Rows are points. Examples show where two turns around zero, p and q, send a point. Write where each new point lands after one turn and then the other. Backwards means that the second turn is done in reverse. Each puzzle has new turns, and all numbers are rounded.

Turn p:
[-46   2   2] => [ 28  -8 -36]
[ 24 -15 -24] => [-32 -15  11]
[-21 -10  33] => [ 14  29 -24]
[-8 -3 13] => [ 6 11 -9]
[ 4 14 -1] => [ 8 -3 12]
[ 48  11 -22] => [-25 -14  46]
Turn q:
[-14   1  32] => [ 15 -22  23]
[ -9  30 -15] => [-33 -11  -4]
[-15 -17 -31] => [  2  -1 -38]
[ 38 -14  14] => [16 35 20]
Where do these land?
p, then q backwards: [ 16  21 -25] => [-14  16  29]
q, then p backwards: [-32 -11  19] => [-18  23 -25]
p, then q: [28 28  8] => [10 -5 39]
q, then p: [-35 -20  -9] => [-37 -18  -1]
p, then q: [ 24 -18   8] => [ -9 -29   4]

Turn p:
[-48 -23  -3   6  -4   9] => [-26  -1  33   7 -16 -30]
[-17 -27  19 -14  -2   0] => [  4   5  37 -10   1 -10]
[-28  19   1 -18 -20  28] => [-13 -21  -4 -30 -15 -30]
[ 1 -5 -1 -3 -2  7] => [-4  0  2 -5  6 -2]
[ 27   5 -29  -4  10   0] => [-11  20 -28  -1  12  17]
[ 26  13  18  18  45 -37] => [ 27   5  -3  28 -15  56]
[ 23  32 -25   6 -19  13] => [ -6 -10 -49  -4  12  -6]
[  2 -14  20  24  22  -1] => [ -1 -12  23  21   3  23]
[ 14   1   1 -14 -30 -20] => [ 30  13 -12  -5  13 -18]
Turn q:
[-29   9 -12 -22  12   6] => [-13   3  28  19 -19  -5]
[ 16   2 -11  11  27  -5] => [ -6  31  -4 -10   4  10]
[-26  -6  23  12 -22  29] => [-23 -46   1   4   8   3]
[ 20  19  -7   5  11 -11] => [  6  26 -16   7   2   5]
[-17  21 -21 -26 -19  -7] => [  8  -3   4  27 -32 -21]
[ 24  -6 -10  40  18 -15] => [-10  31 -26 -28  19  -1]
[-25   2  34 -13 -14   7] => [  1 -35  16  22  15  -2]
[ 18 -25  20 -21 -32  27] => [ 28 -44   0 -15  -7  22]
[ 19 -16 -16  16  19 -31] => [  8  36  -5 -28  11 -13]
Where do these land?
q, then p: [-36   0 -28 -31  26  10] => [ 34 -41  16   4  -7 -26]
q, then p: [  0  12 -19 -10  15 -20] => [ 19 -15 -22   8 -10  -2]
q, then p backwards: [ 23 -37   1  -5 -17  13] => [  9  22  31 -26   1  13]
p, then q: [-12   5  37   1 -26  11] => [ 33   1  13 -26  20   0]
p, then q backwards: [ 20 -10   5  31  23  -8] => [  4  25  28 -12  14  18]
q, then p: [-10  13 -15  27  21  19] => [-19 -11   2  -3 -31 -25]
q, then p backwards: [ 29  -1   0 -17  -4  -4] => [ 14  12  13 -11   3 -23]
p, then q: [-13  18  19   4 -39 -21] => [ 34  18 -21 -25  10 -14]
